Each wall is flat, endless, passes through zero and stands at right angles to its row. A trip goes straight from one point to another. List the walls that it crosses, first one first.

Walls:
(1): 0.228,0.276,-0.123
(2): 0.185,-0.048,-0.007
(3): 0.081,0.001,0.314
(4): 0.068,-0.237,0.081
(5): 0.024,0.186,-0.195
(6): -0.150,0.193,-0.283
Trips:
0.070,0.368,-0.265 to 0.036,-0.004,0.165 -> 2, 3, 6, 5, 4, 1
0.099,-0.185,-0.105 to -0.087,-0.141,0.170 -> 3, 2
-0.181,-0.001,-0.035 to -0.071,-0.131,-0.163 -> 4
-0.147,-0.035,-0.116 to 0.008,-0.122,-0.133 -> 4, 2
-0.047,0.327,0.431 to -0.231,0.323,-0.328 -> 5, 6, 3
-0.168,0.017,-0.225 to 0.008,-0.023,-0.150 -> 1, 2

Walls:
(1): 0.069,0.130,0.146,0.203,0.277,-0.035,0.039,-0.207,-0.088,0.009,0.020,-0.048
(2): 0.589,-0.137,-0.138,0.121,-0.250,0.209,-0.363,0.009,0.258,-0.111,0.061,-0.135
(3): -0.232,-0.098,0.257,-0.012,-0.283,-0.265,0.053,0.145,-0.191,0.080,0.117,-0.165
(4): -0.097,0.224,-0.269,-0.177,0.158,0.056,0.008,0.122,-0.201,0.103,0.008,-0.145
(5): -0.214,0.009,0.155,-0.084,-0.117,-0.266,0.027,-0.032,0.109,0.001,0.319,0.074
(6): 0.116,-0.015,0.180,0.324,-0.134,0.070,0.082,0.175,-0.126,-0.026,0.038,0.024
(7): -0.202,-0.175,0.130,-0.105,-0.033,0.061,-0.098,0.068,-0.155,-0.013,0.112,-0.304
Trips:
-0.013,-0.025,-0.064,0.233,-0.005,-0.159,0.071,-0.063,-0.219,-0.275,0.096,-0.098 to -0.352,0.087,-0.255,-0.041,-0.082,-0.014,0.155,-0.124,-0.133,-0.006,-0.200,0.030 -> 4, 6, 5, 1, 7
-0.047,0.050,0.207,0.057,0.226,0.035,-0.189,-0.013,-0.224,-0.279,0.172,-0.099 to 0.048,0.112,0.161,0.049,-0.072,-0.105,-0.054,-0.232,0.021,0.157,0.325,-0.173 -> 4, 2
-0.129,0.038,-0.234,-0.197,-0.023,-0.110,0.017,0.095,0.184,-0.001,-0.426,0.071 to 0.381,0.276,0.244,-0.295,-0.090,0.002,-0.015,-0.021,-0.369,-0.125,-0.034,0.218 -> 2, 6, 1
0.256,-0.411,-0.076,0.125,0.059,0.015,-0.064,0.171,0.000,-0.135,0.224,0.061 to 0.063,0.059,-0.097,0.138,-0.026,0.097,-0.007,-0.345,-0.038,0.055,-0.229,0.316 -> 7, 1, 6
-0.009,0.081,0.011,-0.065,-0.012,0.160,-0.064,0.023,0.382,-0.100,0.055,-0.032 to 0.294,0.017,0.126,0.108,-0.041,0.216,0.025,0.219,0.030,0.129,0.020,0.064 -> 5, 6

Walls:
(1): -0.134,0.006,0.028,-0.346,0.026,0.061,0.179,-0.013,0.227,0.162,0.021,0.050,0.072,-0.082,0.008,-0.004,-0.026,-0.130,0.044,0.015,0.063,-0.240,-0.106,-0.045,-0.170,-0.052,0.137,0.127,-0.121,0.032,-0.110,-0.219
(2): 0.082,0.149,-0.384,-0.111,0.063,0.349,0.147,0.024,-0.237,-0.075,0.052,0.246,-0.335,-0.169,0.053,-0.026,0.126,-0.052,-0.117,0.008,0.086,0.336,0.399,-0.005,0.255,-0.044,-0.087,0.037,0.165,0.255,-0.056,0.074
(3): 0.059,0.147,0.057,0.050,0.123,0.186,-0.194,-0.165,-0.002,0.041,0.039,0.015,0.410,0.251,-0.007,0.016,-0.248,0.021,0.076,0.171,0.305,0.228,-0.149,0.148,0.238,-0.064,0.132,0.354,-0.084,-0.126,0.213,-0.006
(4): 0.012,-0.382,0.284,0.258,0.007,-0.059,-0.107,0.282,-0.062,-0.086,-0.168,0.044,0.164,0.056,-0.154,-0.243,0.003,0.425,-0.323,0.151,0.119,-0.010,0.027,-0.224,0.019,-0.204,0.049,0.189,-0.008,-0.111,-0.206,0.120
(5): -0.001,0.059,-0.262,0.134,0.046,0.008,0.183,0.273,-0.020,-0.199,-0.265,-0.166,-0.137,0.186,0.046,-0.074,0.034,0.006,-0.179,-0.157,-0.106,0.058,-0.300,0.215,0.040,0.220,0.102,0.070,-0.336,0.099,0.004,0.063
(6): 0.146,0.125,0.135,-0.013,0.179,-0.012,-0.443,0.151,-0.208,-0.348,0.124,-0.311,0.190,0.045,-0.154,0.136,-0.051,-0.061,-0.113,0.044,-0.328,-0.106,-0.007,-0.025,0.278,-0.105,-0.009,0.015,-0.194,-0.229,0.015,-0.004
(7): 0.066,-0.362,-0.062,0.442,0.032,0.037,-0.043,-0.216,0.132,0.384,-0.199,0.004,-0.118,-0.160,-0.050,0.267,0.201,-0.329,-0.080,-0.154,-0.082,-0.178,0.093,0.042,0.088,0.016,-0.033,0.100,-0.276,0.498,-0.014,0.364
(8): -0.030,0.285,0.137,0.217,0.107,-0.197,0.066,0.236,0.144,-0.269,-0.128,0.012,0.012,0.180,0.077,-0.086,0.424,-0.028,0.098,-0.012,0.252,-0.114,0.167,0.059,-0.361,-0.295,-0.124,-0.025,-0.132,0.270,-0.055,0.012
(9): 0.080,0.231,-0.101,0.044,-0.024,-0.151,-0.169,0.112,-0.149,0.144,0.191,-0.146,-0.337,0.124,0.394,-0.263,0.003,0.185,0.078,-0.228,0.157,0.010,0.180,0.105,0.038,0.188,0.161,0.157,-0.182,-0.016,0.028,-0.024
(10): -0.204,0.005,-0.236,-0.048,-0.242,0.085,0.236,-0.247,-0.066,0.401,-0.043,0.008,-0.007,-0.003,0.028,-0.191,0.135,-0.006,-0.185,-0.070,0.122,-0.319,0.013,0.258,-0.305,0.022,-0.266,-0.188,0.133,0.142,0.110,-0.033
(11): -0.104,0.014,-0.168,-0.109,0.065,0.197,0.055,0.158,-0.001,-0.073,0.127,0.070,0.030,0.244,-0.023,-0.102,-0.240,0.062,-0.009,0.042,0.061,0.088,0.115,-0.338,-0.068,-0.013,0.042,-0.035,-0.016,-0.010,0.021,-0.060
Trips:
-0.016,0.064,0.159,-0.039,-0.118,0.037,0.044,-0.081,0.517,-0.038,-0.105,-0.062,0.001,0.272,0.059,0.020,0.147,0.073,-0.223,-0.115,0.007,0.278,0.139,0.211,-0.146,0.137,-0.107,0.209,0.034,0.310,-0.174,-0.294 to -0.123,-0.002,0.116,0.178,-0.332,-0.315,0.181,-0.017,-0.175,0.110,0.121,0.071,0.099,0.154,0.046,0.083,0.288,-0.042,0.092,0.163,-0.004,-0.072,0.119,0.342,0.061,0.141,-0.214,-0.037,0.021,0.046,-0.247,-0.001 -> 3, 2, 1, 5
0.076,0.004,-0.098,0.274,0.104,-0.065,0.063,-0.054,-0.027,0.135,0.112,0.045,-0.171,-0.032,-0.208,0.030,-0.167,0.142,0.016,0.118,0.348,-0.161,0.046,-0.148,0.295,-0.184,0.190,-0.327,-0.056,0.101,0.033,0.087 to -0.074,0.110,0.471,0.094,-0.052,0.045,0.015,-0.273,0.251,0.000,-0.165,0.350,0.052,0.404,-0.004,-0.041,0.132,-0.177,-0.238,-0.215,-0.134,0.035,0.093,-0.095,-0.066,0.185,0.034,0.305,0.204,0.027,0.296,0.087 -> 8, 9, 10, 2, 11
-0.257,-0.291,-0.003,0.177,-0.226,-0.028,-0.021,-0.177,-0.221,0.052,0.108,0.163,-0.257,0.131,-0.164,-0.230,0.071,0.064,-0.190,0.063,0.297,-0.082,-0.027,0.000,-0.032,-0.189,-0.078,0.084,-0.008,-0.435,-0.154,0.122 to -0.027,0.119,-0.479,-0.357,-0.234,-0.038,-0.378,-0.285,-0.198,0.071,0.005,-0.087,0.018,0.020,0.041,-0.072,-0.145,-0.290,0.136,0.089,0.018,-0.049,-0.038,0.050,0.060,0.208,-0.030,-0.249,0.079,-0.095,0.023,-0.349 -> 3, 2, 4, 1, 6
